Each row is a point. To make a cloud, some directions were put in groups of two or more. Within a group, all points are equally far from the middle, so they leave a hole (a ring in 2 directions, a hollow ball in 3). The other directions are filled evenly. Then the cloud was stretched, turned, moved and blurred a little. How many holes are there, and how many directions does each take, smallest first?
In the rows, zero is written as 128.

Cloud (22 x 3):
[[122 123 163]
 [142 170  98]
 [150 173 115]
 [173  75 104]
 [101  94  78]
 [108  71 132]
 [169 136  61]
 [ 94  96  86]
 [144  76  68]
 [201 125  99]
 [102 146 100]
 [196 104  94]
 [165 170 122]
 [170  83 126]
 [136  80  66]
 [143 104 158]
 [153 152  69]
 [150  92 150]
 [191  98 111]
 [185 100  70]
 [ 96 137 143]
 [ 98 148 114]]
Holes: 1 (3)

Cloud (27 x 4):
[[ 96 142  99  70]
 [135 113 168 128]
 [169  83 135 134]
 [100 130  97 128]
 [119 145  95 114]
 [144 192 192 111]
 [104 180 176 101]
 [ 45 176  89 156]
 [ 89 189 114 163]
 [129  83 135 180]
 [159 196 157 168]
 [170 180 173 180]
 [138 133  95 131]
 [103 130 108 119]
 [118 208 166 108]
 [155 144 160  98]
 [130 142 151 100]
 [164 214 131 147]
 [112 158 106 223]
 [ 72 176 140 158]
 [101 146 162 195]
 [140 166 135 183]
 [ 69 147 163 114]
 [ 98 157  79  89]
 [141 182 129 116]
 [131 200 191 116]
 [130 124 126 132]]
Holes: 0

Cloud (53 x 6):
[[135 129 146 132 191 102]
 [146 130 115 129  53 149]
 [128  85 119  48 154  88]
 [159 133 196 131 105 182]
 [203 156 140  96 105 111]
 [122  88 134 145  52 116]
 [153 110  67  92 114 145]
 [141  38 102 131  79 108]
 [196 124 109  86 121 175]
 [148  66 113 147  57 106]
 [ 79  66 137 138  87  85]
 [136 157 101 122  78 161]
 [136 148 212  81 132 135]
 [108 121  96 173 130  74]
 [159 128 178  66 108  85]
 [127 114 158 126 142 200]
 [ 79 110 130 136 122  45]
 [ 86 135 195 146  92 129]
 [189 141 135 113 143 186]
 [127  71 182 168 131 124]
 [112  75 125 165  64 108]
 [ 74 166 116  98 152 119]
 [100  78 175 175 129 120]
 [119 152  80  92 122 130]
 [118 109 125 167 145 177]
 [101  45  99  84 104 130]
 [116 133 198 154 150  70]
 [137 166 210  87 142 124]
 [124 162  86 106 107 148]
 [160  67 188 134 111 112]
 [ 68  72 140 135 101  78]
 [164 108 202 101  98 141]
 [195 140 134 105 134 186]
 [143 171 114 105  88 104]
 [144  97 144 138 150 188]
 [ 69  58 110 107 110 120]
 [138  70 146  86 117  50]
 [122 193 132 143 100 117]
 [161 137 192 158  99 172]
 [107 163 112 145 160 145]
 [146 148 124 108  88  66]
 [135  47 149  80 140  91]
 [136 155 216  98 134 117]
 [113 116  95 185 134 113]
 [ 74 107 122  78  96 168]
 [140 148 183 171  94 172]
 [182  82  83 118 132  94]
 [112  90 179 123 173  89]
 [ 65  79 118 126 119 150]
 [ 80 126 142 154 131  50]
 [152  69  72 148  96 103]
 [ 79 127 153 136 107  52]
 [155 103 131  99  51 149]]
Holes: 3 (2, 2, 2)

Cloud (75 x 8):
[[ 89 147 136 171 156  96  63 153]
 [101 137  70  83 142 165 118  86]
 [123 107 155 125 142 166  94  45]
 [198 120 116 130  82 142 154 165]
 [123 119 101  89 196 105  70 124]
 [ 85  96  87 133 157 143 123  65]
 [137 111  67 181 138 109 115 159]
 [ 51 153  96 147 115 106 134  82]
 [111 204  99  78 156 127  83 118]
 [120 196 106 151 168 110  66 153]
 [109 210 105 128 139 129 150 147]
 [ 92 113 100 134 199  82  97 128]
 [103 127 137 137 121 131  78  44]
 [169  89 106 112 111 149 179 140]
 [ 94 103  81 124 182 111 142 147]
 [129 171 153  86 164 109  87  52]
 [171 149 187 113 171 151 164 146]
 [165 153 103 143 162 130  74 179]
 [206 119 187 127  77 114 119 136]
 [128 168 188  87 120 128 100  64]
 [115 155 120 186 157  87 128 165]
 [142  98 153 114 119 116 176 132]
 [161 143 166 135 162  39 108 127]
 [171 223 143 163 155 134 100 108]
 [152 104  59 153 163 143  94 148]
 [163 178 186  83 111  77  53 111]
 [189 195 126 106 109 103  70 135]
 [183  99 138 107 141  59 105 127]
 [120  85 146 105 132 149  56 102]
 [198 135 189 143 134 160 113 199]
 [ 93 141  90 152  92  91 116  64]
 [154 187 110 109 144 164 147  72]
 [140 166 101 152  92 191 173 122]
 [170 192 190 173  85 151 148 148]
 [183 192 120 156 167 140  79 135]
 [120 162 124  90 150 159 156  72]
 [142 124 109 144 120 108 176  81]
 [186 197 136 133 146 113 161  95]
 [ 84 132 137  78 143 146  63 135]
 [184 141 127  82 130  81  95  72]
 [180  76  86 144 162 171 125 176]
 [174 195 223 168 118 147 110 135]
 [107 185  73 126 175 110  57 102]
 [181 168 122 185 138  82 138 150]
 [185  96 100 149  80 165 144 167]
 [ 63 153 131 110 194  95  97 100]
 [173 153 224 153 129 136 110 170]
 [ 78 155  57 120 174 138  91  93]
 [111 102  80 119 135 150 143 189]
 [117 236 158 121  86  98  89 130]
 [169 120 202 131 172 127 132 155]
 [165 179 148  94 116 150 165 139]
 [ 71 164 159  75 126 128  99 140]
 [139 140  90 166 190 122 111 168]
 [ 83 132  77 168 143 148  73 117]
 [202  85 164 131  97 135 135 173]
 [213 109 150 110  93 130 145 144]
 [ 90  67  89  86 155 115  94 131]
 [101  99 116  79  83 146 130 107]
 [199 115 119 130 168 136 100  63]
 [147 133 196 130 143  68  93 158]
 [171 146 193 107  81 113 128  88]
 [184  97 151 141 144 100 167 130]
 [132  84 101 175 161 121  92  94]
 [225 139 122 117 118 135 156 110]
 [124  57 135 138  88 158 110 147]
 [197 100 114 152  96 164  81 148]
 [101 152 170 140 148  97 160 119]
 [224 154 157 160 184 120 139 119]
 [196 175 129 180 145 133  78  93]
 [167 147  93 134  82 101 143 172]
 [173 187 107 146  93 142 166 124]
 [178 179 162 180 164 106 157 130]
 [177  91 192 133 172 150  85 150]
 [147 124 140  99  65 128  73  92]]
Holes: 2 (3, 4)
